Every row gives one point. The last column is the point's height on a tilted bowl or saddle (a function of degree 2), plus a little noise. Count its main directions that bend up, bend down and stay straight.

Points (10 x 3):
[[ 1.3  5.5 -3.1]
 [ 0.2 -2.4 -1.3]
 [-1.8  7.5 -5.7]
 [ 2.0 -0.8 -0.9]
 [-5.6 -1.1 -4.7]
 [ 0.1  1.8 -1.2]
 [-0.9 -0.8 -1.3]
 [-2.0  0.0 -1.8]
 [-4.5  5.1 -5.2]
 [ 3.0  2.5 -1.5]]
Directions: 0 up, 2 down, 0 straight

Points (17 x 4):
[[ 3.4  2.1  5.3 -3.7]
 [ 2.2  0.9  0.5 -1.7]
 [-1.0  1.1  0.8 -1.7]
 [-4.1 -2.9  1.5 -4.6]
 [-0.7  0.7  1.3 -1.9]
 [-2.8  0.2  3.9 -4.0]
 [ 3.0 -8.0  4.3 -3.8]
 [-8.4 -1.0 -1.8 -5.7]
 [-2.3  4.4  1.0 -1.8]
 [ 0.6 -4.8 -0.1 -2.2]
 [-4.3 -6.1 -6.8 -6.0]
 [-0.5 -2.0  0.5 -2.0]
 [ 0.9  1.4  2.4 -2.1]
 [-0.3  7.1  0.0 -2.2]
 [ 3.0 -1.6  2.9 -2.1]
 [ 0.9  0.7 -1.7 -1.5]
 [ 2.6 -1.9  0.4 -1.5]]
Directions: 0 up, 2 down, 1 straight

Points (22 x 5):
[[ 5.3  3.2  1.9 -3.5  3.9]
 [-5.8  4.8 -0.5  0.1 -3.5]
 [ 3.0 -2.3  0.2  2.4  2.2]
 [ 2.9  3.9  5.0 -1.8  0.8]
 [ 0.8 -6.9  6.6 -0.1 -6.7]
 [-3.0  3.4 -3.5  0.6 -5.6]
 [-4.3 -0.5 -3.2 -0.2 -2.9]
 [ 2.7 -0.7 -0.4  0.1  3.7]
 [ 1.1 -4.7  2.8  5.6 -2.6]
 [-1.1  1.4 -1.5  3.5  0.3]
 [ 1.6  1.1 -0.5  4.3 -0.8]
 [-6.0 -5.8 -1.8  2.6  3.9]
 [-3.4 -0.3 -1.0  6.1  0.9]
 [-4.4  2.3  4.0 -2.6 -4.4]
 [-0.4  0.0 -1.2  0.0  2.6]
 [ 4.0 -3.0  1.0  3.9 -1.4]
 [ 2.2  1.0  0.5  2.8  1.3]
 [ 3.1  1.4 -3.4  2.2 -4.2]
 [-2.4 -4.9  2.1 -4.5 -1.3]
 [ 2.9 -5.0  1.0  5.3 -2.6]
 [ 2.8  4.3  5.1 -3.7  0.1]
 [-1.3 -1.8  0.6 -0.7  3.9]]
Directions: 0 up, 2 down, 2 straight

Points (41 x 7):
[[-1.1  1.9  1.4 -2.8  3.7  4.0 -3.0]
 [-5.0 -0.7 -1.5 -3.1  0.9  7.1 -2.0]
 [ 2.0  0.3 -0.3 -4.4 -2.1  0.2  1.4]
 [ 1.2 -5.7  0.7 -5.5 -1.6 -0.8  4.3]
 [ 1.8 -5.2  4.0 -5.2 -1.5 -3.4  4.1]
 [ 0.9  2.8 -3.3  2.2 -2.5 -0.9  1.1]
 [ 3.3 -0.7 -1.5  0.0  0.6  2.3 -1.7]
 [-1.5 -1.8 -3.2  0.4 -2.9  5.8 -3.7]
 [-0.9 -3.7  0.4 -1.6 -1.1 -3.6 -1.7]
 [ 0.0 -5.0  2.3  1.2 -0.4  3.7 -1.5]
 [ 6.7  2.9  1.4  1.6  0.2 -4.3 -4.3]
 [ 0.4 -1.2 -1.3  5.8  2.8  2.8  0.6]
 [-1.7  1.6 -2.9  5.5 -2.9  3.1  2.8]
 [-3.0 -2.2 -2.3 -4.3 -4.2 -2.0 -2.6]
 [ 6.4  1.6  1.9  4.0 -0.4 -1.6 -1.4]
 [-0.9 -4.8 -5.0 -2.6 -4.9 -1.9 -4.8]
 [ 1.2 -1.0 -2.4  4.6 -3.1 -1.7  1.9]
 [-0.2  5.8 -1.2  2.7 -5.8  6.8  6.9]
 [ 0.0  2.9 -5.1 -4.0  0.4  2.5 -0.3]
 [-4.6 -0.9  1.9  3.1  0.7  4.1 -1.6]
 [ 0.4 -2.3 -1.4  2.5 -1.7 -0.6 -0.3]
 [-2.0  3.7 -3.1  4.2  3.1  7.1 -0.5]
 [ 3.4  2.0  2.3 -0.8 -1.6  1.6 -1.5]
 [-2.3 -8.9  4.9 -2.4 -1.2  1.7  3.1]
 [ 3.2  3.6 -2.1 -0.9  2.6  0.5 -2.9]
 [-3.1  0.9  3.0 -0.9 -8.9  0.0  5.0]
 [-3.5  5.8 -0.5  5.4  7.5 -2.0  4.0]
 [ 0.4 -0.8  7.1  3.6  5.3 -0.6 -9.2]
 [-2.2 -2.6 -1.8 -0.6 -0.6 -0.7 -2.0]
 [-0.6 -4.0  0.6 -2.0 -4.9 -0.3  0.8]
 [-3.7 -5.0  2.7 -2.2  0.9  5.7 -1.8]
 [-0.2 -2.3  0.7 -8.0 -4.0  7.0  5.2]
 [-3.0  1.7  3.1 -0.4  1.4 -4.3 -5.0]
 [ 1.2 -0.2 -2.3  2.1  7.9  0.2  0.8]
 [ 2.4  2.0  0.1  1.8  1.0 -1.6 -2.4]
 [ 3.0 -3.2 -0.5  0.0 -1.1  0.4  0.5]
 [ 6.7 -2.3  1.8 -0.2  4.0 -2.9 -2.4]
 [-3.7 -4.4 -0.4 -1.4  1.0 -1.3 -1.1]
 [ 1.4 -2.8 -4.1  4.0 -3.1 -3.4  0.5]
 [ 2.6  1.0 -2.5 -3.2  0.2  6.0 -3.1]
 [ 2.3  3.0  0.8  0.5 -4.2 -0.6  1.9]]
Directions: 3 up, 2 down, 1 straight

Points (61 x 9):
[[ -4.2  -0.9   0.7  -2.1   0.7   3.4  -3.9  -0.5   1.8]
 [  2.5   1.8   0.5  -7.1  -2.6   7.6  -1.2  -2.4   1.9]
 [ -5.6  -3.4   1.1  -2.6  -3.1  -4.0   4.3   0.2   1.6]
 [  0.2   6.2   0.1   0.8   4.1   4.5   1.0  -1.6   2.4]
 [ -4.2   0.0  -3.6   0.0  -3.2   0.8  -4.8  -2.7   2.2]
 [ -2.2  -1.9   3.8   0.8   8.5  -1.2   2.0   3.8   2.4]
 [  2.1   2.1   2.7   1.2   0.4  -1.9   2.5   1.1   0.1]
 [ -2.1  -1.6  -1.2  -2.5  -5.2   1.8  -1.7  -2.5   1.8]
 [ -3.5  -1.7  -1.4  -5.2   4.0  -0.7  -3.9   1.3   3.8]
 [ -1.7  -3.8  -7.1  -5.1  -0.4   2.6   1.8  -4.0   8.3]
 [ -1.9   4.8   4.3   0.9   0.0   4.4  -1.1   0.6   0.4]
 [ -3.5  -3.7  -3.1  -2.3  -5.1  -2.3   3.1  -0.6   3.6]
 [ -0.7  -5.5  -2.1  -1.4   0.6   3.2  -3.8   6.6   3.2]
 [ -1.6   3.6  -0.4  -7.3   3.3  -1.5  -3.1  -1.8   4.0]
 [ -2.2   2.9  -1.4   3.1   1.7  -0.6  -1.6   0.1   1.9]
 [  2.4   0.7   0.8  -8.5   1.8  -8.2  -4.5   2.2   8.1]
 [  4.4   3.5  -0.1  -0.4   1.5  -3.6   0.2   2.0   1.1]
 [ -2.1  -1.4  -0.4   1.9  -1.5   1.5   3.6  -0.4   1.1]
 [ -1.1   4.3   1.6  -2.8  -0.2   2.2   3.8  -2.1  -0.9]
 [ -2.1   0.3   5.6   5.4  -3.8  -4.5  -0.5   5.5   4.7]
 [ -2.0  -2.3   1.3   1.0   1.8  -3.2   0.4   3.6   0.4]
 [  2.7  -0.8   0.1   1.0  -0.6  -0.5   3.2   2.6   0.2]
 [ -3.8  -3.1  -0.4   2.1  -0.6   3.5  -3.4  -0.1   2.5]
 [  5.0   3.0  -3.4  -1.5   4.7  -4.1   1.2  -4.7   2.8]
 [  5.6   5.5  -1.9  -0.8   2.7   2.8   2.2   0.5  -0.1]
 [ -2.0  -4.7  -3.2  -1.1  -3.1   1.8  -2.6  -6.2   5.3]
 [ -3.3  -3.3  -6.1  -1.0   0.8  -1.0   7.1   0.9   3.4]
 [ -3.9   0.3   1.8   4.5  -4.2  -2.9   0.0   5.0   1.8]
 [ -3.6   4.0   8.3  -2.4  -4.6  -0.1  -4.2   6.9   3.2]
 [  0.8   4.7  -2.5  -0.4   2.5   3.5   0.1  -4.9   3.2]
 [  2.2   1.5   0.9   1.7  -6.0   0.0  -0.4   2.6   1.6]
 [ -5.3  -3.0  -0.2   1.2   3.2   0.4  -1.2  -0.4   2.8]
 [  1.2   2.7  -2.4   0.1  -3.6  -1.2   0.0   3.6   0.2]
 [ -0.5   5.4  -2.0  -4.8   3.0   2.9   0.9  -1.2   1.5]
 [  1.3  -0.4   6.0   2.6   2.1  -0.3  -4.1  -0.3   4.4]
 [  4.3  -4.5  -3.1   3.2   3.3  -0.8  -0.6   1.3   3.0]
 [ -1.1  -0.7   1.1  -2.1  -5.1   3.5   1.7  -0.1   0.6]
 [  1.1   0.9  -5.1  -4.0   4.2  -4.4  -1.5   2.3   2.9]
 [ -2.8  -1.3  -3.4  -1.2   4.5  -1.3  -1.9   1.8   2.2]
 [  6.9  -0.8   1.0  -7.7  -0.6  -0.1  -3.6  -0.7   6.3]
 [ -7.6   4.2  -4.7   2.5  -3.1   5.6   3.6  -0.6   4.5]
 [ -4.0  -2.8  -7.4   0.7   2.4  -1.6   0.2  -2.9   5.7]
 [ -1.0  -1.2   0.1  -2.7   3.1  -4.3   2.9  -2.2   1.0]
 [  2.6  -1.2   4.2   4.8  -1.1  -3.3  -0.4   0.2   3.4]
 [  1.2  -4.4  -4.8  -2.7   2.2  -1.5   0.7   4.2   2.4]
 [ -0.1  -1.7   2.1   0.5   1.8   2.7   1.0   2.8   0.9]
 [ -2.4  -4.0   3.2  -5.3  -0.1  -3.1   0.4   4.3   2.4]
 [  0.3   1.8  -3.0  -0.7  -0.7  -2.7  -2.9  -1.1   1.3]
 [  1.8  -1.4   2.1  -1.1   0.3   2.1   1.0   0.1   1.0]
 [  0.9  -3.2  -0.6  -6.3   0.0   6.7  -0.1   2.3   4.2]
 [ -1.5  -1.8   2.1  -3.7   4.8   0.6   3.2  -3.1   2.6]
 [  1.9  -0.3  -0.2   7.7   0.6  -1.5   1.1   2.0   3.4]
 [  4.9   4.1  -5.3   0.6   2.7   1.5   0.3   1.0   0.8]
 [  2.6  -4.2 -10.4   0.1   0.0  -2.1   4.1   2.0   3.3]
 [ -0.2   0.0  -1.3  -2.0  -2.4   4.4  -4.4   7.0   0.7]
 [  2.3  -2.1   1.7   5.9  -1.8  -1.0  -1.3  -5.6   4.2]
 [  1.2   0.1  -3.1   2.2  -6.1  -6.4   2.4  -5.2   3.2]
 [  3.7  -0.8   2.4  -1.7   3.7   2.5  -1.2   3.1   2.8]
 [ -3.1   2.4  -3.4   0.8  -8.0   2.0  -4.7   1.7   1.0]
 [  2.1  -3.0   1.2   0.6   4.1   1.7  -3.3  -0.7   4.3]
 [ -8.1  -5.5   5.9  -4.9  -0.2   2.5  -0.8  -4.8   4.4]]
Directions: 4 up, 0 down, 4 straight
